Rows are points. The last column is the point's height on a tilted bowl or saddle (a function of degree 2), plus a little noise. Along how many of its main directions does it bend up, bend down or stay straight?

Points (11 x 3):
[[-0.56 -0.40  0.41]
 [-0.26 -0.37  0.14]
 [ 0.07  0.21  0.39]
 [-0.11 -0.23  0.16]
 [-0.18 -0.61 -0.22]
 [ 0.61 -0.05  0.69]
 [-0.27  0.40  0.03]
 [-0.25  0.17  0.21]
 [ 0.25  0.01  0.44]
 [-0.02 -0.55 -0.29]
 [-0.41  0.18  0.17]]
Directions: 1 up, 1 down, 0 straight

Points (17 x 4):
[[ 0.35  0.06  0.24 -0.28]
 [ 0.14  0.09  0.46 -0.25]
 [-0.07 -0.04 -0.41  0.17]
 [ 0.95 -0.08 -0.21 -0.66]
 [-0.43  0.35  0.08 -0.22]
 [ 0.16  0.33  0.12 -0.09]
 [ 0.48  0.50 -0.09 -0.07]
 [-0.27  0.07  0.72 -0.27]
 [ 0.15  0.04 -0.02 -0.10]
 [-0.40 -0.23  0.24 -0.51]
 [ 0.21 -0.39  0.02 -0.47]
 [ 0.03 -0.14 -0.24 -0.05]
 [-0.14 -0.44 -0.18 -0.44]
 [-0.24  0.21  0.48 -0.25]
 [-0.05  0.32 -0.44  0.41]
 [ 0.58  0.02  0.64 -0.48]
 [-0.31 -0.18 -0.58  0.16]]
Directions: 1 up, 2 down, 0 straight

Points (26 x 5):
[[ 0.22 -0.77 -0.11 -0.30 -0.12]
 [ 0.01 -0.58  0.12 -0.24 -0.03]
 [-0.56  0.37 -0.04 -0.06  0.30]
 [-0.30  0.80 -0.06 -0.22  0.41]
 [-0.29  0.06  0.55  0.11  0.42]
 [-0.29  0.07  0.33 -0.07  0.44]
 [-0.18  0.26  0.23 -0.23  0.67]
 [-0.38 -0.46 -0.27  0.03  0.27]
 [-0.07  0.19 -0.12  0.14  0.15]
 [-0.27 -0.58  0.21 -0.02 -0.09]
 [ 0.19  0.38  0.24  0.42  0.28]
 [-0.75 -0.19  0.67 -0.18  0.85]
 [-0.25 -0.24 -0.08  0.11  0.09]
 [-0.48  0.25 -0.13  0.15  0.07]
 [-0.12 -0.07  0.30  0.12  0.17]
 [-0.41  0.21  0.26  0.25  0.13]
 [-0.27 -0.30 -0.33  0.30  0.06]
 [-0.03 -0.02 -0.17 -0.03  0.30]
 [ 0.58 -0.24 -0.22 -0.02  0.35]
 [-0.38 -0.67  0.30 -0.11 -0.03]
 [-0.39 -0.44  0.46 -0.14  0.24]
 [-0.27  0.51  0.15  0.63 -0.21]
 [ 0.59 -0.31 -0.01  0.59 -0.05]
 [ 0.78  0.18 -0.18  0.24  0.70]
 [-0.22 -0.17  0.03  0.08  0.09]
 [-0.54  0.08  0.50  0.31  0.26]]
Directions: 3 up, 1 down, 0 straight

Points (43 x 7):
[[-0.17 -0.26  0.02  0.82  0.74 -0.11 -0.47]
 [ 0.18 -0.10  0.12  0.57 -0.22  0.16  0.06]
 [-0.15  0.03  0.01  0.10 -0.24 -0.63 -0.11]
 [ 0.10  0.29  0.51 -0.31 -1.06  0.22  0.45]
 [ 0.29  0.01  0.38 -0.50 -0.19 -0.29  0.16]
 [-0.01  0.27  0.09 -0.21  0.03 -0.28 -0.25]
 [ 0.17  0.01 -0.60  0.60 -0.36 -0.21  0.09]
 [-0.15  0.09  0.14  0.10 -0.28 -0.47 -0.05]
 [-0.01  0.19 -0.10 -0.24 -0.37  0.07 -0.10]
 [ 0.25  0.07 -0.01 -0.41  0.04 -0.25 -0.08]
 [ 0.31 -0.16  0.10  0.62  0.33 -0.02 -0.01]
 [-0.17  0.07 -0.28 -0.38 -0.43 -0.41 -0.42]
 [-0.32 -0.08 -0.47 -0.51  0.57 -0.39 -0.53]
 [-0.13  0.08  0.00  0.20  0.40 -0.21 -0.22]
 [ 0.29 -0.27 -0.39  0.29 -0.27 -0.03  0.06]
 [-0.33 -0.36  0.10  0.51 -0.03  0.09  0.09]
 [-0.08  0.02  0.43  0.05  0.05 -0.20  0.10]
 [-0.10  0.15  0.40  0.22 -0.53  0.43  0.32]
 [ 0.02 -0.02  0.02 -0.45 -0.41  0.10  0.03]
 [ 0.29 -0.55 -0.25  0.12 -0.10 -0.23  0.14]
 [-0.05 -0.62 -0.07 -0.15  0.04  0.31  0.41]
 [ 0.13 -0.41  0.87  0.00 -0.24  0.34  0.81]
 [ 0.35  0.42 -0.37 -0.18  0.23  0.37 -0.11]
 [ 0.19  0.38 -0.27  0.34 -0.04 -0.11 -0.11]
 [-0.03  0.04 -0.11  0.43 -0.36 -0.22  0.04]
 [-0.43 -0.46  0.15 -0.09 -0.05 -0.60  0.24]
 [ 0.57  0.17 -0.11  0.36  0.52 -0.74  0.15]
 [ 0.22  0.10  0.20 -0.08 -0.11 -0.41  0.04]
 [ 0.50 -1.14  0.05  0.05 -0.36  0.30  0.01]
 [-0.07  0.48  0.12 -1.06 -0.38 -0.31 -1.02]
 [-0.26 -0.12 -0.08  0.01  0.14  0.38  0.10]
 [ 0.55  0.45  0.14  0.08  0.22  0.38  0.05]
 [ 0.58 -0.12  0.77 -0.23 -0.19 -0.13  0.56]
 [ 0.20  0.38  0.03 -0.01  0.49  0.12 -0.16]
 [-0.19 -0.49  0.36  0.39 -0.86  0.07  0.61]
 [ 0.05 -0.14 -0.19  0.06  0.14  0.15  0.11]
 [ 0.34  0.46 -0.37  0.03 -0.05  0.12 -0.13]
 [ 0.47  0.17 -0.27 -0.40 -0.16 -0.27 -0.29]
 [-0.10  0.40 -0.11 -0.49  0.08  0.19 -0.42]
 [-0.25 -0.07  0.18  0.35  0.71  0.43 -0.26]
 [ 0.16 -0.47 -0.55  0.34  0.31  0.10  0.14]
 [-0.30  0.63  0.35  0.07  0.21  0.07 -0.70]
 [-0.05  0.43 -0.45  0.25  0.08  0.20 -0.25]]
Directions: 2 up, 2 down, 2 straight
